Rows are points. A path goes straight from each point to the next, and from the last back to the first. The post is the endless flat space through its rows: a point in 2 columns, a line in 3, a plane in 4, and so on, so that a path can go around it. Count how often the path circles the post. Going back the other way cancels.
In the rows, zero is written as 128.

Post (1 x 2):
[[148 135]]
Path:
[[156 110]
 [110 106]
 [113 160]
 [148 157]
 [217 176]
 [194 122]
 [141  85]
 [ 78  93]
 [ 86 162]
 [178 189]
 [205 150]
 [171 116]
 [136  73]
 [127  99]
 [ 94 147]
 [127 173]
 [186 158]
 [206 131]
 [180  76]
 [135  99]
 [ 75 134]
 [124 178]
 [159 207]
 [167 153]
 [174 132]
 [170  77]
 [ 83  96]
 [129 143]
 [149 170]
 [205 175]
 [171 118]
 [216 124]]
Times around: 5

Post, 8 rows:
[[105  89  62  71 107 160 101 103 113]
 [145 169 175 123 116 117 153 175 230]
 [141 124 189 143 194 121  97 129 159]
 [109 174 156 122 106 114 138 164 135]
 [144 165 101 125  99  60 119  94 159]
 [177 121  19  76 123 119 124 119  94]
 [120 105  43 159 108 145 162 140 121]
 [160 114 185  94 198 146 182  95 142]]
Path, 28 rows:
[[152  33 146 120 180 131 143 123 180]
 [142 104  18  10  70  83 124 128 176]
 [ 86  84 189  79 154 158 127  75  79]
 [203 165 154  86 135 106 178  85 136]
 [163 178  61 140 141 162 128 155 114]
 [ 47 127 153  99 176 157 230  64 149]
 [114 138 113 148 127  70  67 169 206]
 [117  72  79 115 142 123 115 134  81]
 [100 167 108 118 122  83 121 155 132]
 [158 176 137  84  85  27 164 102 125]
 [139 125 121  68  98 110 132  80 117]
 [214  61 103  90 121 102 163 110 158]
 [102  54  89  84 104 100  35 132 127]
 [122  67 147 130 105 151  70 108 118]
 [117  78 176 134 148 185 148  36 163]
 [129 106 138 147 119 132  75 136 175]
 [131 135 168 146 173  86 125 133  69]
 [ 88  93  83  57  67 144  92 145 189]
 [ 63  53 167 211 138 158  93 110 179]
 [198 128 199 151 165 131 143  61 146]
 [103 230 108 218 133 111  98 198 134]
 [163 221 136  88 137  43 197  83 110]
 [131 120 163  52 139  98 193 148 146]
 [194  79 116  13 107 149 137 124 136]
 [163 161  95 138 119  92 151 104 110]
 [139 160  92 132 138 158 213 116 180]
 [ 73 158 106 177 116 139 136 221 134]
 [158 125  82  59 116  90 115 105 179]]
Times around: 3

Post:
[[ 79  99  89 118 107 112 104 121  97 168 124 108 166 142 120 135 142 115]
 [120  93 146 136 107 121 155 118 155 139 137  97 237 119 106 134  92 117]
 [111  93 154 165 115 126 119 144 124 138 108 103 107 117 155 125 106 128]
 [103 145 224  75 155  98  58  32  96  93 133 249  90 128 150 211  80 171]
 [143 100  66 138 128 160 157 119 205 110 121 115 164  94 110 203 107 124]
 [110 100 111 157 130 106 114 104 215 113 135  48 150 143 115 114 101 124]
 [118 110 148 148 137 137 100  79 148 151 131  99 148 125 102 116 170 160]
 [127 141 150 163 140 147  99 181 121   8 139 110 115 149 159  96 124 129]
 [ 65 128 108 176 216 116 125 125 134 159 121 131 104  97 107  77 119 130]
 [136 211  48  34 126 248 170 146 170 189 175 128 106 155 157  40 109  90]
 [108  75 118 143 113 132 143 138 165 121 114 105 139 182 129  88 129 165]
 [114  81 129 102 107 144 158 106 146 124  95  85 120 147 113  92 139  91]
 [ 96  92 129 211 166 114 116 121 176 134 110 153 120 131 192 119 191  59]
 [126  83 162 125 169 106 131 123 156 107 176 107 133 129 118 167 120 143]
 [175 158  69  96  86 124 195  94 215 123 123  90 130 115 138 109 154 131]
 [ 54 123 127 155 133 144 157 105  79 124 125 100 147 131 154 125 112 138]
 [110 159 145 129 152 157 156 136 165 182 121 115 118 178 111 117 132 100]]
Path:
[[110  41 166 118  54  98  86  88 149 140  85 105 130  87 141 128 178 131]
 [ 72 122 119 164 149 101 152  86 171 156  85  57 151 137 185 107 110 130]
 [106 157  80 107 133 200 143 136 180  89 132  85 196 127  87 130 123 129]
 [103  84 172 170 154 117 186 132 170 182  98  86  72 149 190 139  59 164]
 [ 97  89 126 162 163 128 180 131  60 136  78 132 152 127 121 199  60 162]
 [119 150 119 151  95 118  66  96 162  95 106  77 167 182 141 151 149 139]
 [132  73 141 202 165 103 139 110 180 165  53 154 145 113  69 161 132  52]
 [142 184 102 119  82 145 170 148 112 119 143 136 127 143 120 124 124 156]
 [112 116 201 140  63 118 129  73 153  89  94 148 218 106 160 180  86 109]
 [150 115 185 129 107 112  98  72 181 137  79  53  97 102 165  89 141 111]
 [132 125 103 104 135 142 149 113 132 139 106  86 119 157 105 116 168 230]
 [103 168  89 121 101 161  99 101 159  78 159  82 219 184 210  89 135  85]
 [ 75 170 175 121 155 165 146 120  99 193 120  79 132 222  74  78  86 100]
 [146  17  92  71  90 150 103 107 221  99 143 103 121 122 103 121 103  82]
 [ 76 122 130 143  74 175 151 110 135 170 141  64 152  74 132  80 120 163]
 [132 140 145  88 113 112  98 104 177 120  91 102 109  99 179  82 121 115]
 [163 149  57 101  95 139 226  75 199 106 118  59 181 142 161 125 151  58]
 [139 164 107  46 161 167 164  82 164 123 134 132 133 150 150 131  98  87]
 [ 95 209 135 128 126  98  86  56 113 153 159 138 150 121 164 121  85 117]
 [ 89  46 136  91 149  24 157 104 147 112 167 112 102 128 109 106 108 130]]
Times around: 3

Post, 17 rows:
[[ 97 138 146 143  94 184 142 125 125 138  97 154  88 103 124  78 138 147]
 [144 189 180 139 133 116 145 152 137 106 159 128 142  97 183 147 190 131]
 [140 145 189 109  64 110 142  96 145 107 125 102  96 117 131 151 102  86]
 [120 118 167 104 118 185 125 141  87 132 145 119  72  50 100 126 150 158]
 [106 137 147 141 155 113 152 138 132 165  75 190 123 112 156 166 141 115]
 [122 104 134 153 106 140 146 130 183 153 160 165 104  62 153  91 118  92]
 [113 125 165 152  60 115 121 127 105 148 151 143 128 132 129 171 126 139]
 [148 102 124 101  98 151 121 122 177  73 129  71 119 165 144 177 100 104]
 [ 58 124 131 112 111  78 123 105  78 136 152 142 179  72 124 167  84 141]
 [128 106 145 160  76 151  76  82 195 137 138  43  94 133  79 126 152 159]
 [101  96 227  98 134 143 175 100 188 128 162 197 119  67 128 150 161 145]
 [ 86  67 115 167 119 149  81 130 119 144 125 158  96 106 179 118 129 125]
 [102 165 177 152  92  74 151 168 186 148 105 117  64 142 133  84 144 147]
 [140  79 170 224 124 138  84 132 145 137 121 172  85 143 148  88 150 149]
 [ 94 103  94  85 141 149 124  93 130 159 169 156 105  86 159 118 117 129]
 [115 150 156 106  86 167 105 123 122 131 156  67 175 180 145 139  94  87]
 [161  77 164 102 133 162 153  88  72 119 103  71 123  72 142 202 159 180]]
Path, 33 rows:
[[ 86 128 111 143 158 154 144  90 128  97 115 114 161 112 135 110  83 159]
 [175 188 126  86  77 120 148 168 102 122 135 159  97 109 195 200  88  73]
 [125 128 162 114  53  99 142  92 162  91  77 135  68 133 142 152 117 137]
 [ 66  99 146 107 159  94 138 130 114 172 137 249 138  91 123 159 100 116]
 [143 109 126 139  95 171 139 143  97  84 126 127 119  99 124 181 137 124]
 [ 57 105 197 163 110 130 145  92 158 157 135 152 130 141 119 143 126 123]
 [123 121 125 101  98 166 120 121 130 142 174 119  85 120 144 145 119 128]
 [129 169 170 133  53 156 167 104 119 163  79 179 115 121 124 153 116 140]
 [106 150  68 173  79 163  68 136 171 141 125 117 115 114 120  84 138 133]
 [115 151 138 117 118 144 141 188 133 107 169 128 136  79 173  66 145  70]
 [141  89 127 117 145 159 135 150 106 118 150 109  95 126 194  89 109 101]
 [149 170 221 201 145 117 148 133 158 132 143 156  69  86 138 135 210 137]
 [142 152 167 130 148 130 118 113 124  96 153  97  95  70 101 177 159 193]
 [130  92 124 124  74 169 111 142 173 149 116 106  91 111 156 134 126 166]
 [136  76 159 195  83 120  89 188 162 171 110 154  83 124 154 104 126 100]
 [174 110 120  73  91 141 155 118 131 108 151 125  82 121 164 116 127  87]
 [137  47 101 133 152 146 103 130  94 118 175 167 107  83 133 199  92  75]
 [121 140 141 158  98 163 120 173 113 142 155 141  64 154 163 111 143 131]
 [143 191 198 124  84 156 138 113  70 110 170 143 161 156 112 150 105 146]
 [ 88 135 148  67 118 101 128 150 142 179 180 132 119 126 146 152 105 181]
 [131 104 148  88  44 130 166 119 218  76 124 106 154 124 167 175 127 118]
 [107  69 143  86 128 144 168 155 118 122 123 142  81  82 152 129 153 115]
 [ 95  91  83 155 112 132 159 155 121  90 100 111 116 112 175 136  89  70]
 [143 138 170 143 165 167 182  92 110 135 144 165 163 129 173 120  98 114]
 [103 120 175 110 136 160 121 154 122 104 138 135  98 142 144 134 110 168]
 [156  91 184 116  55 100 122  78 104 116 168 112 141  85 163 163  79 160]
 [123 110 207 132 106 146 130 161 112 133  92 155 120  40  95 158 159 148]
 [110 108 100 118 136 144 111 139 154 173 112 156  95  95 129 136 119 181]
 [ 90 141 167 145 122 184  98  81 208 116  88  87 168  75  60 173 133 154]
 [167 170 120 129  66 145  92 140 120 160 115 100 121 166 128 121 108 121]
 [129 100 195 173  89 141 134 139 128 101 112 116 135  99 131  68 101 116]
 [117 126 158 196  60 192  92  94  81 118 135 124 136 153 130  59 126 108]
 [135 117 148 174 131 146  98 117 138 183 152  71  74 164 154  84 142  76]]
Times around: 5

Post (17 x 18):
[[104  89 110 128 191 162 130 130 141 130 131  99 163  77 123  85 114 128]
 [ 99 170 142  92 108 153  57  89 100 131 112  73 122 138 119 235 104 165]
 [106 127 113 157 140 165 115 136 163 148 173 129 117 137 120 135 115 154]
 [148 135  96 160 189 115 107 136 126 131 157 159  92 113 127 202 148 110]
 [112 169 124 101 167 115 124 177 135 130 148 150 141 151 127 166 115 126]
 [109 133 131 104 148 160 123 163 143 182 128 147 109 100 107 117  68  99]
 [128  64 147 104  88 106 120 182 151 121 140 113 133 146  91  75  71  22]
 [139 164  85  77 110 146 148  76 177 150 107 140 121 140 117 105 138 170]
 [ 79 100 129  95 151 115 174 158 132 142 134 128 102 185 124 137  86 143]
 [ 88 156 174 124 130 152 128 102 100 101 132 121 114 121 132 171 140 111]
 [220 131 117 128 109 182 183  65  74 132 175 115 116  99  74  62 103  99]
 [155 153  90  88 187 198 118 114 162 174 120 105 127 128 137  95 132 104]
 [135 145 196 130 135 149 171 147 175 151 116 120 128 106  95 140 136 177]
 [ 97 200 133 122 134 139 168 128 131  59  56  78 151 141  54 187 112 166]
 [125 116  94  84  91 171 148 120 121 133  92 137 154 167 157 123 135 128]
 [110 100 137 146 109 101 110 137 158 141 156 117 135 123 179 132  44  82]
 [107 134 136 138 157 124 131 127 133 196 130 163 142 167 109 123  99 125]]
Path, 25 rows:
[[112 125  99 103 170 127 115  55 118 137 112  79 141 115  94 110  53 109]
 [106 155 174 176 150 167  68  93 126 128 107 108 188 103  87 163 109 122]
 [131 114  73 126 140 115 160 131 146 109 107 197  82 127 123 135 173 143]
 [ 98 164 188 120 136 161 152 171 162 131 143  97  93 145  58 107 123 112]
 [ 44 112 102  91 156  99 146 131 181 151  54 136 231  88  90  94 149 142]
 [ 89 145 100 139 117 156 193  33 130 180 124 187  83  34 132 142 118 150]
 [102 125 226  86  79  51 208 145  99 172 202 137  97 152 117  86  84 114]
 [108  91 157 130 161  50  61 161 164 176 109 157 130 176 181 144 131  89]
 [186 171 125 172 164 154 178  91 136 106 143 135 113 105 121 109  94 122]
 [103 191 183  94 161 165 137 139 142 170  71 157 130 136  62 161 114  68]
 [ 75 122 148 121 106 136  84 161 197 136 144  91 146  96 150 167 105  78]
 [140 112  83 145 177 104 167 150 154  99 152  90 111 126 132 137 108 143]
 [129 137 179 136 170 170  95 137 134 249 119  99 150 137 177 129  44 185]
 [ 94 210 109 105 189 142 162 156 122 113 115  96 110 139 181 201 119 157]
 [154 115  43  85 165 137 126 101 124 117  98  82 185 101  85  98 123 134]
 [121 164 129 172 142 170 153 149 165 154 134 143 146  96 115 151  56 143]
 [150 134 110  79 155 222 139 101 107 135  84 124 116 125  75 134 123 133]
 [ 91 153  77 113 168 150 119 183 135 104 108 125 131 171 104 178 118 179]
 [146 157 100 183 114 103 144  71  94 149  83 138 117  86 152 163 118 140]
 [155 130 121 163 139 161 143 136 192 169 139 101 125 125  86 150 111 131]
 [108 112 171 136 209  69 149 141 155 146 107  96 109  43  77 189  41 152]
 [174  99 142  87 149 159 141 147 170 221 114 115  77 118 159 173  78 109]
 [110 136 192  66 111 175 117 160  94 138 179 121 127 106  70  68 120  47]
 [ 91 128 146 127 174  57 155 155 100  76 152 110 117 140 115 174 132 132]
 [113 162  98 106 129  92 117  66 153 105 137 141 125 124 169 127  95 118]]
Times around: 0

Post, 17 rows:
[[124  88 198 136 118 104  57 160 152  89 160 111 100 192 137  40 130 122]
 [113 111  71 190 118  75 148 120 192 129 108 119 191  97 129 151 130  99]
 [142 188 116 104 141 163  98 109 122 104  92 154 162  89 157 118 138 122]
 [158  69 146 129 178 106  41  91 105 108 136  99 116 169 131 123  96  78]
 [135 123  39 115  91 135 136 135 197 189 183 114 186 136 137 169 121 120]
 [111 176  99  48 191 120 118 140 188 143 103 149 128 106 201 145 132 108]
 [107  95 124 139 137 116  98 137 146  94  91 118  61 210  92  71 136 116]
 [111 153 128  89 155 142 125 120  80 111 124 146 189 115 183 141 175 107]
 [149 137 104 169 161 154 117 161 136 150 169 119 152 156 141 143 111 152]
 [163  91  89 140 102 135 137 187 148 187 134 169 199 121 160 172  76  89]
 [ 90 119  66  78 137 133 115 106  97  80 123 144 136  86 199 148 128 123]
 [113 129 196 110 124 115  95  94 152  70 106 117  77 180 134 124  74 127]
 [ 77 155 142  54 174 192 121 138 147  88 133 155 127  70 129 134 160  97]
 [122  94  79 129 124 135 167 124 153 209  89 101 197  87 131 113 104 130]
 [170 155 119  71 127 102 152 154 129 126 115 127 120  80 138 147 130 134]
 [160 101 148 163 134 117 121 115 119 117 134  70  77 160 143  51 126  70]
 [123 159 103 121 121  92 128 136 128 191 165 163 149 107 124 124 107 119]]
Path, 31 rows:
[[190 119 126 151 131 125 126 141  36 159 227 149 120 115 128  87 149  33]
 [112 120 116 169 154  93 149  97 108 166 115  93 193 106 187  49 134 117]
 [143  73  83  95 141  47  91 140 160 215 119  69 169 242 139 111 103 101]
 [115 155  68 176 145 154 172 167 165 165 127  94 175 140 104 153 166 151]
 [ 97 117 136  72 200  98  78 101 146 155  61 150 160 110 190 130 150  78]
 [111 135  75 137 201  92 174  63 231 107  37 120  89  93  93 186 148   7]
 [125  61  87 156 111 183 156 115 191 137 168 119 101 129  80 126  58 100]
 [142 116  47 107 125 191  92 118 105 130 109 136 128 154 113  55 112 113]
 [198 141 157  67 173 206 159 135 104 184  86 131 129 131 117 104 123 120]
 [111 127 117 107 107 143 106  21 153 133  93  78 132 125  85  58 189 100]
 [ 97 115 148 158 179 125 101 155 135 163 101 152 243  50 126 117 167 110]
 [101 155 114 124 158 122 109 166 192 102 150 131 107 150 139 164 100  82]
 [177 216 152 130 157  73  77  55 168 105 128  52  95 144  80 110 160 113]
 [117  55  95 148 115  68 153  96 116 216  80  54 175 109 119  12 189 106]
 [ 82 163 153  18 166 194  86 144  79 123 228 207 121 120 157 171 142 182]
 [133  82 106 151 142 106  78 114 129 116 146 170 141 152 155 117  67  96]
 [187 145 183  86 186 116  82 104  93 129 202  84 121 150 177 126 112 172]
 [ 60  82  90  95 172 108  69  79 157 156 185 148 139 172 231  97 139 131]
 [119 126 136 141 146 108 144  77 168 100  50 103 128 110 136  89 103 119]
 [141 125 123 115 158 119 113  95 124 129 209  55 179  89 230 111 128  79]
 [153 173 105 100 153 210  58 173 112 109 188 106 111 150 131 153 132 130]
 [136 208 125  59 111  40 104  95 117  63 116 150  60  82 215 185  72 169]
 [140 149 121 110 211 153  71  92 151 149  57  89 136  70 163 132 103  21]
 [156 180 206 116 166 170  51 130 209 144 139  77 172 116  85  54 118 172]
 [181 169 153  53  85 154 185 112 149 132 178  52  86 108 159  96 122 122]
 [115  81  32  98 171 122  85  75 122 123 106 158 134 124 192 165  98  48]
 [159  69 168 156 123 126 110 138  33  98 105 181 123 100 167  75 108 113]
 [177 117 160  33 161 146 142 162  83 113  59 171 110 152 134 184  79 128]
 [107 207 124 190 117  77  77  86 213  82 183 168 123 167 102 108 149 154]
 [107  58  27  68  99  84 113  82 115 171 109 119 170 103 142 196 155 128]
 [138 146 150 135 144 151 159 148  88 197 101 146 106  90  98  30 180 161]]
Times around: 1
